Each row of a before or after table is a point. One or more steps were done to the points. Then noise was added and the rows were shuffled. The steps act on columns, c1 being the first. Name the steps. A step turns or swaps two columns, mirrors them in a line or flattens them onto one, adds a multiple of one to another, or multiplies or shifts one. Angles are multiples of 10 degrees, from the lower column toward the higher: turns from -170 to 170, lines from 10 to 170 but not 90. Use the fewest steps. Two steps may share a column if one is a turn and the other turns, adds or multiplies; they go together, in the order done. Otherwise the lowest column goes first.

Before:
[[-0.8 -0.4]
 [-2.5  1.7]
 [-4.2 -3.2]
 [-9.2  5.4]
 [ 0.5  3.8]
 [-1.5  4.2]
 [ 1.6 -2.1]
 [-1.2  2.9]
 [-4.3  7.1]
 [-3.9 -3.2]
 [-3.6 -1.7]
 [-2.9  0.7]
 [-0.6 -2.5]
 [-2.7 -1.6]]
After (14 x 2):
[[ -1.0   4.7]
 [ -3.1   0.2]
 [ -2.7   1.9]
 [ -0.3   0.7]
 [-10.6   1.9]
 [ -4.1  -2.1]
 [ -1.0   4.5]
 [ -2.9  -1.3]
 [ -1.1   3.1]
 [  2.5   0.3]
 [ -2.5  -3.2]
 [  1.4   2.5]
 [ -1.5   3.7]
 [ -8.0  -2.7]]
Steps: mirror c1 and c2 in the line at 160 degrees

Before, 13 rows:
[[ 1.8 -4.8  1.1]
 [-6.7  7.9 -0.7]
 [-5.9  1.4  5.1]
 [-0.1 -1.2 -2.0]
 [-3.2  0.3  0.0]
 [-2.9  0.4 -0.3]
 [-9.9 -0.9  1.5]
 [-4.5 -1.9  2.4]
 [-1.8 -1.4  0.4]
 [ 1.4  1.6  4.3]
 [-1.4  2.2 -4.4]
 [ 1.9  2.0 -1.2]
 [-2.1 -3.3 -3.7]]
After (13 x 3):
[[-0.1 -2.8 -2.6]
 [-0.2 -2.3  3.3]
 [10.4 -1.6 -1.5]
 [ 5.4  2.8  6.4]
 [ 0.6  2.1  1.6]
 [-4.4  2.8  2.2]
 [ 2.5 -1.0 -4.8]
 [-0.5  3.6 -1.7]
 [ 2.6  1.4  0.6]
 [ 2.3  1.8  1.1]
 [ 2.1  4.3  4.6]
 [ 6.4  7.1  4.8]
 [-0.7  1.0 -1.5]]
Steps: turn c1 and c2 by -140 degrees; add 0.5 times c2 to c3

Before (9 x 4):
[[ 5.1 -1.2 -5.9 -2.1]
 [-3.0  0.1 -3.8  3.6]
 [ 0.6  1.2 -5.4 -0.1]
 [ 4.1  2.9  0.1 -1.0]
 [-3.9 -2.7 -3.4  1.2]
 [-1.8  5.8 -1.2 -2.9]
 [ 4.3 -0.6  4.2 -4.1]
 [ 6.8 -0.6  3.9  0.6]
 [-8.1 -1.6  3.1 -1.0]]
After, 9 rows:
[[  0.3   6.4 -10.4  -0.6]
 [  0.6   4.4  -0.8  -6.0]
 [ -2.2   2.3  -8.4   3.6]
 [  5.5   4.4  -1.2  -4.0]
 [  2.5   3.7 -11.0  -4.9]
 [  2.3   8.0  -5.1  -3.5]
 [  0.0   5.1  -8.7   4.7]
 [ -3.2  10.9  -6.1  -1.0]
 [ -6.8   3.3  -1.9   4.3]]
Steps: turn c1 and c4 by -40 degrees; shift c2 by 5.0; shift c3 by -5.0

Before:
[[-5.4  1.0  0.3  3.0 -6.2 -1.2 -5.8 -0.1]
 [ 0.2 -1.0 -5.5  3.2  3.1 -2.1 -0.1  5.5]
 [-2.7  3.2 -5.5 -1.5  2.4  0.5 -1.1 -6.0]
 [-0.1  2.2  1.8  0.0  1.0 -2.8 -4.6 -2.3]
 [-2.0 -2.9 -5.0  1.4  3.5  1.2 -2.5 -6.9]
 [-1.3  1.4  1.2 -2.0  2.4  0.0 -3.7  5.1]
 [ 1.8  5.2 -3.5  2.1  2.8  3.3  1.3 -6.9]
 [-6.7  1.4  2.2  3.8 -0.4 -2.0 -5.6 -1.6]
 [-1.7  4.5 -1.5  0.4 -1.2  1.4 -1.8 -1.6]
 [ 0.2  0.2  2.8 -4.5 -1.7 -3.8 -5.4  0.1]
 [ 2.0 -1.3  3.4 -1.1  0.7  4.4 -5.1 -1.8]
 [ 4.2  8.2 -8.3 -3.8 -0.7  3.6 -4.1 -0.3]
 [-2.2  3.9 -8.3 -0.6  1.3 -5.0 -4.1 -2.7]
 [-4.0 -0.6 -1.5  1.7 -0.1 -0.4 -0.5 -1.1]]
After, 14 rows:
[[-1.9  4.2 -8.5 -0.8 -0.6  0.1 -6.7 -2.6]
 [-6.1  0.6  0.3  6.8 -0.2  5.4 -5.1 -0.8]
 [ 0.3  0.4  2.9 -1.2 -5.1  2.5 -6.1 -0.3]
 [-0.1  1.9  1.9 -1.1 -0.1  2.5 -5.2 -3.4]
 [-6.4  1.9  2.3  1.9  3.4  4.1 -4.4 -1.5]
 [-1.5  0.9  1.5 -3.6 -0.7  4.3 -2.9  5.0]
 [ 4.3  7.9 -8.4 -1.1 -3.6  8.4 -0.4 -0.8]
 [-2.2 -3.2 -5.3 -1.7  3.3  4.3 -0.6 -7.6]
 [-3.0  3.7 -5.9 -2.4  0.0  1.6 -0.8 -6.1]
 [ 0.4 -1.3 -4.6 -1.0  4.4 -1.8 -1.6  5.5]
 [ 1.7 -1.6  3.2 -1.0 -0.9 11.1  0.7 -2.0]
 [-2.1  4.6 -0.9  1.4 -0.3  3.6  0.1 -1.7]
 [ 1.7  5.5 -3.2 -1.3  3.0  1.7  2.8 -7.0]
 [-3.8 -0.3 -1.8  0.8  1.6  0.1 -0.4 -0.8]]
Steps: turn c4 and c5 by 60 degrees; turn c6 and c7 by 50 degrees; multiply c6 by 1.6

Before (11 x 9):
[[-3.4  4.3  3.5  1.8 -0.8  0.4  0.4 -4.5  1.5]
 [ 3.7  5.7  2.1  3.5  3.4  4.9  2.2 -2.5 -3.9]
 [-1.3  1.2  4.2  1.8 -2.8  8.1 -3.7 -2.3  1.8]
 [ 0.0  4.0  3.8  7.2 -7.0  2.3 -3.4 -1.1 -4.3]
 [-1.0  3.9  1.8  4.0  0.8  5.5 -5.8  1.5 -0.6]
 [-3.1 -2.2  0.0  1.6 -3.6 -1.2  2.0  4.4  1.0]
 [ 3.2 -4.0 -1.0 -1.7  5.0 -1.5 -3.7 -0.8  2.9]
 [ 7.1  4.2 -3.9 -3.1 -5.4  6.5  0.1  3.0 -0.9]
 [-3.8 -1.0 -6.4 -1.5  3.6 -0.5 -1.9  1.8  2.3]
 [-1.8 -2.2 -4.7  2.5 -3.4  4.9 -1.8 -4.1  5.3]
 [ 3.1  2.5  4.1  5.4 -6.3  0.9  1.0 -0.8  5.4]]
After:
[[-2.0  2.5  4.1 -1.1 -6.3 -3.7  1.1  2.4  5.4]
 [ 1.7 -0.5  4.2  6.4 -2.8 -5.2 -3.8  2.3  1.9]
 [ 2.3 -0.6  0.0 -1.6 -3.7 -0.4  2.0 -5.4  1.0]
 [-1.6  4.4  2.1  3.0  3.4 -4.5  2.2  5.5 -3.9]
 [-4.4 -2.7 -0.9 -0.5  5.0  1.8 -3.7 -0.7  2.8]
 [ 1.3  2.7  3.8 -0.6 -7.0 -5.6 -3.4  2.8 -4.3]
 [ 4.6  0.3  3.4 -0.3 -0.7 -1.3  0.3  5.3  1.6]
 [ 1.0 -4.4 -4.7  3.3 -3.4 -4.0 -1.8  2.1  5.3]
 [ 3.3 -1.2 -6.3  0.1  3.6  1.2 -1.9 -2.7  2.2]
 [ 2.3  3.7  1.8  3.3  0.8 -5.1 -5.7  0.2 -0.5]
 [-5.1  7.0 -3.9  6.6 -5.4 -1.4  0.1  0.7 -0.8]]
Steps: turn c1 and c2 by -160 degrees; turn c2 and c8 by -150 degrees; multiply c4 by 0.7; turn c4 and c6 by -120 degrees

Before:
[[ 3.5  4.4  1.8 -4.1 -0.6 -2.1 -3.1  4.9  0.6 -2.1 -7.4]
 [-7.1  0.4  1.0  3.0 -2.6 -1.9 -1.8  1.6 -2.9  2.9  2.4]
 [ 1.3 -5.9 -2.6  3.0 -1.9 -0.7  0.2 -2.2 -4.2 -1.0 -0.7]
 [-3.0  7.5 -3.2  2.5 -2.6 -3.2  6.7  1.6 -5.9 -1.8  2.4]
 [ 1.1 -0.6  0.9  2.9 -1.0 -3.1 -0.7  4.6  4.5 -2.0  3.6]
 [ 0.8  0.1 -5.6  4.8  0.4  0.7 -3.0 -0.3 -5.6 -0.4  2.1]
 [ 5.0  1.4 -4.9 -4.0 -2.6  0.2 -3.4  0.1  0.6  4.0 -1.7]
 [ 0.7  5.7 -2.4 -2.8  0.9 -4.0  3.2 -0.9 -7.5  3.9 -0.3]
 [ 3.7  2.0  0.0 -4.1 -5.3 -2.0 -0.2 -1.0 -1.9 -0.7  7.7]
 [ 5.5  0.9  1.1  3.1 -3.8 -0.2  4.5 -5.7 -3.9  7.0  1.1]
 [ 3.7  3.6 -0.7  5.2 -3.0 -7.0  0.3  1.4  1.1 -0.4 -2.6]]
After:
[[ 2.3  1.3 -4.1 -5.0 -1.9  2.6 -3.2  0.9  0.6  8.6 -1.0]
 [ 2.4  2.5  0.7 -4.9 -5.1  2.2 -0.5 -1.3 -2.1 -1.8  7.3]
 [-0.8 -0.8  0.6  1.4 -3.5 -1.0 -1.0  4.2  4.0 -3.4  3.7]
 [-0.5 -5.9 -3.2  1.8 -1.8  0.5  0.5 -2.5 -4.4 -2.0 -1.3]
 [-1.5  7.6 -3.6  3.0 -4.3 -0.2  6.2  1.7 -6.7 -3.4  2.6]
 [-1.9  0.2 -5.5  3.6  0.8  0.2 -3.9 -0.2 -5.7 -0.9  2.2]
 [-1.6  0.6  1.3  5.2 -2.8  1.5 -2.0  1.3 -3.3  5.3  2.2]
 [ 1.7  3.9  1.4 -4.8 -1.9 -0.8 -3.3  5.2  0.4 -4.5 -7.2]
 [-0.4  1.2  1.7  1.9 -1.9  2.7  4.8 -6.1 -3.6 14.2  0.8]
 [ 1.2  5.7 -2.3 -2.1 -2.4 -2.5  3.1 -0.3 -7.0  7.6  0.4]
 [-1.0  3.7 -1.2  3.8 -7.3 -2.4  0.0  1.4  1.3 -0.8 -2.5]]
Steps: flatten c1 and c4 onto the line at 110 degrees; turn c5 and c6 by -50 degrees; multiply c10 by 2

Before:
[[ 3.7 -5.4  2.6 -2.6  4.5 -1.6  2.7  6.4  1.5  1.4  1.0  0.0]
 [-2.5 -6.4  0.7  1.2 -3.2 -4.8 -1.3  5.2 -2.5  5.6 -5.6  2.4]
 [ 4.8 -6.5 -6.4  2.8  6.0 -3.5 -4.2  3.3  0.6 -0.8 -4.4  2.3]
 [ 1.6 -5.3  2.6 -1.2  5.2  4.0 -0.2  0.1 -4.9 -3.0 -2.1  5.2]
 [ 2.2  0.3 -6.6  2.7 -2.8 -3.1  3.3  0.3 -0.7  3.2 -5.6 -2.9]
 [ 2.3  2.4  0.0  2.7  3.6  3.7 -5.3  2.7  1.5 -0.1 -2.0  6.7]
 [ 4.1 -2.5 -0.2  6.4 -2.0  1.4 -3.3  0.2  0.1  2.1 -0.3 -1.9]
 [ 2.0 -3.0  0.7  1.8 -2.5  2.0  0.5  4.7  4.0 -1.9 -6.5  1.9]
 [-4.1 -5.5 -1.2  6.7  3.7 -5.1  2.3 -0.4  0.1 -0.9  0.0 -2.5]
 [-1.0  1.4  2.8 -2.1 -2.8 -4.7 -6.5  1.5  3.5 -0.7 -7.0 -1.5]
 [ 4.3  2.4  2.9 -2.3  1.8  2.0  0.7  4.9  3.6  5.9 -7.8 -3.3]]
After (11 x 12):
[[ 3.2 -3.9  2.6 -2.5  4.7 -1.9 -7.1  0.6 -3.7  1.9  0.3 -0.2]
 [ 4.4  3.3  1.9 -2.1  1.8  2.4 -4.5  3.4 -2.4  4.7 -8.0 -3.0]
 [ 2.1 -0.3  0.7  1.6 -2.3 -1.9 -3.4 -2.7 -5.6  1.1 -7.2  1.5]
 [ 3.6  0.2  0.5  5.6 -2.7 -1.6  1.7  1.6 -0.5  3.7  0.1 -2.5]
 [-4.8 -6.9 -0.2  6.6  3.6 -2.5 -1.0  0.3 -1.0 -2.3  0.4 -2.6]
 [-2.4 -7.5  0.7  1.5 -2.6 -4.1 -2.9  2.3  0.4  6.4 -5.1  2.9]
 [ 1.7  5.1 -0.4  3.0  4.1  0.5  1.8 -3.1 -0.5  5.2 -1.6  7.1]
 [ 2.5 -2.9 -2.7  3.0 -3.0  0.7 -2.9  4.2  0.6 -0.6 -6.4 -2.3]
 [ 1.5  1.0  1.5 -1.0  5.1 -8.5  0.5 -2.4  1.2 -1.3 -1.6  5.4]
 [ 5.0 -7.1 -3.2  3.5  6.2 -3.0 -0.9 -3.4 -3.0  4.0 -4.2  2.5]
 [-0.3 -3.9  1.1 -2.0 -2.5  4.6  2.5 -3.2 -1.0  4.7 -7.5 -0.5]]
Steps: turn c2 and c6 by -60 degrees; turn c6 and c9 by -150 degrees; multiply c3 by 0.4; turn c7 and c8 by 130 degrees; turn c8 and c10 by -60 degrees

Before:
[[ 2.0  3.1  5.7  2.5  2.9  4.5 11.6  1.5 -1.5  4.9 -3.2  1.8  0.9  1.8]
 [ 1.4 -1.6 -0.9 -2.7 -1.0  0.0 -0.1 -6.4  2.2  4.0 -1.2  0.3  4.3 -1.3]
 [ 0.1  5.6  4.8  1.2  3.0  2.2  7.4 -3.8 -5.6  7.2 -2.9 -1.0 -1.5  3.0]
 [-0.2 -0.3  3.7 -5.9  3.8 -0.7 -1.5  2.1 -1.4 -2.9  3.0  3.6 -4.9 -0.9]
 [ 3.3  0.3  1.9  1.0  6.0  1.1 -2.1 -1.1 -1.3 -1.6  3.8  2.9 -2.7 -1.3]
 [-1.8 -0.9  3.0  0.0 -1.0 -0.9 -2.7 -2.8  5.1 -2.3 -5.5 -0.9  0.3 -3.6]
 [ 0.7 -0.3 -3.8 -0.6  2.0 -2.1 -1.8 -0.9  3.0  5.5 -1.0  1.8 -0.2 -5.4]
 [ 0.1 -1.3 -0.4 -1.5 -0.5 -2.6  0.0 -0.8  4.6 -0.4  1.8 -5.4 -0.5 -6.3]
 [-3.9  0.3 -1.9 -1.1  3.6  0.7 -0.3 -3.5  0.4  0.2 -0.2  1.3  3.3 -3.9]
 [-3.0 -4.1  2.7 -1.6  3.0 -1.3 -4.5 -1.7  6.0  2.0 -2.0 -2.8  3.2 -2.3]
 [ 0.6 -2.4  0.1 -2.4  4.0 -3.4 -3.1  3.3 -0.7 -6.6  0.5 -0.3 -3.5  2.5]
 [ 2.1  0.2 -1.8 -3.3  1.7  0.8 -3.7 -1.4  2.2  3.0 -2.9 -2.7  4.6 -7.2]
 [-0.2 -2.5 -0.4 -1.8  3.3  4.8 -1.7  0.9 -2.0 -1.0  1.5  1.5 -5.2  0.5]]
After:
[[ 3.4  0.3  5.3  0.3  4.0 -0.6  1.1 -6.5 -0.9  0.1 -1.9 -3.7  2.5  1.6]
 [-0.5 -2.7  6.7  1.7  2.1  0.1  4.8  1.0 -1.8 -0.9  4.3 -0.4 -3.7 -1.7]
 [-0.7 -2.6  9.1 -4.0  2.1 -3.1  0.3  5.0 -0.6 -6.9  2.0  2.0 -2.4 -1.3]
 [-0.5 -2.1 -3.5  0.4  0.4 -2.8  1.0 -7.0  2.0  4.0 -3.1 -1.1  3.4  0.7]
 [ 0.5  0.1 -0.3 -2.4  4.6 -1.0 -0.5 -4.6  3.1  5.8 -0.8 -5.1 -0.5  2.3]
 [-2.4  3.5 13.5 11.4 -3.3  3.6 -4.5  2.6 -0.6  4.8 -3.6  0.2 -0.7 -1.9]
 [-0.4 -0.2 12.8 -0.2 -1.5 -5.8  2.3  1.5 -1.3 -3.0  5.2 -2.4 -2.3 -2.0]
 [ 1.5 -1.1 -1.2 -1.2  0.1 -2.5 -1.4 -5.2  4.3 -0.2  2.1 -1.6  0.1  8.5]
 [-3.9  0.1 15.4 -1.4  1.6  1.6  2.1 -2.3  0.0 -1.3  4.3 -2.6 -0.5 -1.1]
 [-1.0 -0.1  1.1 -1.6  2.1 -2.4  3.7 -5.9  2.6  2.7 -4.5 -3.1  2.4  7.0]
 [-1.7  5.7 12.6  7.1 -2.5  2.1 -3.0 -1.6 -5.4  7.1 -2.1  2.9 -2.8 -1.1]
 [ 5.2 -4.3  9.9 -3.9 -1.0 -2.3  2.5 -3.5  4.9  2.1 -3.6  0.1  1.4  3.7]
 [ 2.9 -1.5  1.7 -2.6 -3.0  0.1  0.7 -5.8  4.1 -2.6 -5.2 -2.2 -2.3  3.4]]
Steps: mirror c1 and c9 in the line at 80 degrees; turn c3 and c5 by -60 degrees; multiply c3 by 2.5; turn c4 and c6 by 70 degrees; turn c4 and c7 by -130 degrees; add 0.7 times c14 to c8; turn c12 and c14 by -130 degrees; turn c11 and c13 by 30 degrees

Before:
[[ 3.8  0.4 -0.7 -5.1  0.0 -2.2  1.5 -1.8  1.1 -3.9 -4.2  6.2 -6.2  0.9
   4.8  6.6 -3.8  1.8]
 [-5.1  0.2  4.5 -1.0 -4.1  1.9 -4.8  0.1  1.4 -1.8 -2.0  2.4  2.9  0.7
   3.1 -2.1  1.6  3.6]
 [-3.0  0.7 -3.1 -0.2  6.0  2.0  4.3 -0.4  3.7 -2.7 -0.6  4.6 -4.3 -6.6
   3.2 -1.7  1.8 -4.0]
 [-4.3 -4.4  2.3 -4.7  3.3 -2.3 -1.4  1.8 -5.1 -4.1 -5.1 -3.3 -1.6  1.1
  -2.6  0.3 -1.4  4.0]
 [-1.4  3.6 -4.0 -2.3  0.2 -0.6  3.6 -2.7  1.6  4.9 -4.0  2.8 -1.1  1.0
  -0.8  0.5 -0.5 -2.2]
 [-6.6 -4.8 -3.6  1.6  0.4  2.0 -4.8  3.6 -1.4  3.5  4.1  3.0  0.6 -3.7
   4.7 -1.4 -4.8  5.0]
 [ 0.7 -1.4  4.2  0.5  3.5  3.4  1.4  4.3 -1.6  4.0  3.5  4.4 -6.3 -5.6
  -0.6  6.3  4.5  0.4]
 [-0.2 -1.1  0.2 -3.7 -1.5  4.6  3.6 -3.6 -0.7  2.4  1.0 -2.8 -6.2  2.0
  -3.8 -1.2  4.5  4.2]
 [-2.9 -1.5  2.9  1.1  4.2  4.7  1.7  4.2 -2.9  0.4 -5.6 -2.3  4.0  2.6
   1.1 -1.9  3.5  3.7]
 [ 3.7  4.1 -0.2 -1.5  2.8 -1.1 -0.7 -1.2 -5.8 -3.2  3.3  4.3  2.8  0.3
  -1.0  6.5 -3.0 -0.2]
 [-1.1  0.5 -4.0 -2.8 -3.7  5.1 -1.0  1.7  4.6 -4.1  1.2  0.1  3.1 -1.2
  -4.4  3.5  1.8 -2.9]]
After (11 x 18):
[[ -4.8  -2.6   5.3  -4.8   1.8   0.5   0.5   1.8  -5.1  -4.4  -5.9  -3.0
   -1.8   0.6   0.9  -0.1  -3.5  -1.3]
 [  0.3   2.8   3.5  -3.6   1.8   5.0  -4.6  -3.8  -0.5   1.9   0.2  -2.5
   -5.8   2.6  -3.6  -0.4  11.1   0.4]
 [ -6.3   0.1   3.3   2.9  -2.0   4.0   4.2   2.6  -1.2   4.2   4.7   2.8
    0.2  -3.7   2.8  -3.3 -11.7   5.0]
 [ -1.8   1.8   4.1   0.7   0.8   4.4  -2.3   4.4  -3.5   0.4  -5.4  -1.8
    4.2   2.7   3.6  -1.3   8.4  -1.6]
 [ -5.6   4.1   5.3  -0.4  -5.6   0.5   3.8   0.3   1.7  -1.8  -0.1   2.0
    3.7   1.5  -0.9  -2.5   4.4  -2.7]
 [ -1.5   3.5  -3.1  -1.3  -0.1  -2.4  -3.6  -2.8   1.7   4.6  -3.7   3.6
   -1.9   1.3  -0.5   1.3  -1.6   2.8]
 [  0.4   0.5   1.4   0.7   4.2   3.7   0.6   3.5  -2.8   3.9   2.7   5.0
   -6.4  -5.1   1.6   6.5  10.2  -4.3]
 [ -3.3   3.6  -5.0  -0.7   1.4   1.6  -5.3  -0.8   4.1  -2.6  -1.4   4.9
   -4.6  -7.6   6.9   0.0   4.0   1.8]
 [  4.3   1.6  -0.4  -1.3   3.1  -3.1   2.8  -1.7  -5.9  -3.6   2.5   5.1
    2.7  -0.6   1.3   5.6  -7.5   1.2]
 [ -0.9   2.6  -3.4  -3.0   1.3   4.4   1.6   2.4   4.2  -3.3   0.8   0.4
    3.1  -1.2  -5.9   3.8   4.0   2.7]
 [  2.7  -2.4   0.9  -4.9  -5.0  -1.9   1.3  -1.7   0.8  -3.8  -2.0   6.5
   -6.8   0.8   3.3   6.6  -9.6   0.8]]
Steps: turn c2 and c6 by -30 degrees; add -0.5 times c1 to c2; turn c3 and c18 by -70 degrees; turn c5 and c15 by 50 degrees; turn c5 and c11 by -20 degrees; mirror c7 and c16 in the line at 80 degrees; multiply c17 by 2.5

Before (8 x 20):
[[-1.1  7.1 -4.4  1.9 -4.5 -1.5  2.5  0.5 -2.1 -5.2  1.8 -5.3 -6.8  0.5
   4.5  4.5  0.3  1.8  4.3  3.4]
 [-2.9 -0.4  0.6  1.5 -1.6 -5.6  7.0 -1.9  1.9  3.6 -5.6 -2.1  2.8 -0.6
  -1.9  2.3  4.5 -5.2 -0.2  2.3]
 [ 3.9 -5.2 -7.2 -0.6  1.2  0.4 -2.9 -0.9 -3.9  2.7  3.5  4.5  1.8 -3.2
   1.1  0.8  1.1  2.7  6.4 -1.2]
 [ 0.4  3.8  1.2 -2.9  1.7  3.8 -1.1 -4.2 -5.4 -2.1  1.6  2.1 -2.1 -4.1
   3.0  6.6  2.6 -1.4  1.1  0.8]
 [-0.2  2.0 -1.0 -3.8  5.8 -5.0 -1.5  4.2  1.6  0.1 -3.9  7.7  4.6  1.7
   3.1  3.3 -2.5  6.5 -5.5 -0.8]
 [-4.1 -1.6  1.8  7.4 -4.0  1.8  2.6  8.4 -7.4  0.8 -0.9 -1.5  1.9  1.8
  -2.3 -1.6 -3.6 -2.0  3.6 -2.0]
 [-2.6 -0.1  3.8 -1.3 -0.9  5.1  5.4 -2.6  3.2  0.3 -1.5  1.1  1.2 -3.0
   2.2 -0.4  4.7 -8.8 -5.2  0.9]
 [ 3.2  2.3 -1.0 -6.9 -4.0 -3.5  0.0  5.7  2.0  1.0  1.9  0.9  1.9  5.7
   0.5  1.7 -1.8 -2.4  3.3  0.4]]
After:
[[-2.7 -0.3 -7.4  1.0  2.0  6.2  5.9 -3.0  2.5 -0.1 -1.5  1.3  1.0 -0.1
   2.7  0.7  4.6  5.1 -4.8 -1.2]
 [ 3.7  2.3 -0.8 -0.7  3.4 -3.7 -3.0  5.8  2.1  1.6  2.4  0.7  2.3  5.1
   0.4  1.3 -3.5  2.4  3.1 -6.9]
 [ 3.8 -5.1  7.0 -0.8 -1.1 -0.4 -0.6 -0.6 -3.7 -0.2  3.0  5.0  3.3 -4.0
   0.7  1.1  0.6  1.1  6.4  0.1]
 [-3.8 -2.6 -2.3 -0.8  2.4  1.5  1.5  7.8 -7.4 -2.0 -1.5 -1.3  1.3  3.2
  -1.7  1.9 -5.5  1.1  3.2  7.4]
 [-1.1  7.7  4.7  2.7  4.2 -1.2  2.2  0.6 -2.4  6.2  1.0 -5.6 -5.4  2.1
   4.2 -5.3 -1.2  0.9  4.6  1.2]
 [-3.0 -0.8 -2.9  2.1  3.5 -5.5  6.3 -2.5  1.9  1.3 -5.5 -2.1  5.4  2.7
  -2.3  0.8  4.0  3.8 -0.4  0.8]
 [ 0.2  3.4 -1.7  0.5 -0.2  3.3  1.0 -3.9 -5.3  6.8  1.8  1.6 -0.1 -4.1
   3.5 -1.5  2.9  0.2  1.4 -3.3]
 [-0.2  1.6  4.0 -0.6 -5.9 -4.7 -1.6  4.9  1.9  3.0 -4.0  7.7  2.1  1.4
   2.9  3.8 -0.2 -5.5 -5.7 -3.8]]
Steps: turn c3 and c18 by -150 degrees; mirror c4 and c20 in the line at 40 degrees; mirror c5 and c17 in the line at 80 degrees; turn c7 and c14 by 30 degrees; turn c10 and c16 by -110 degrees; turn c13 and c16 by 70 degrees
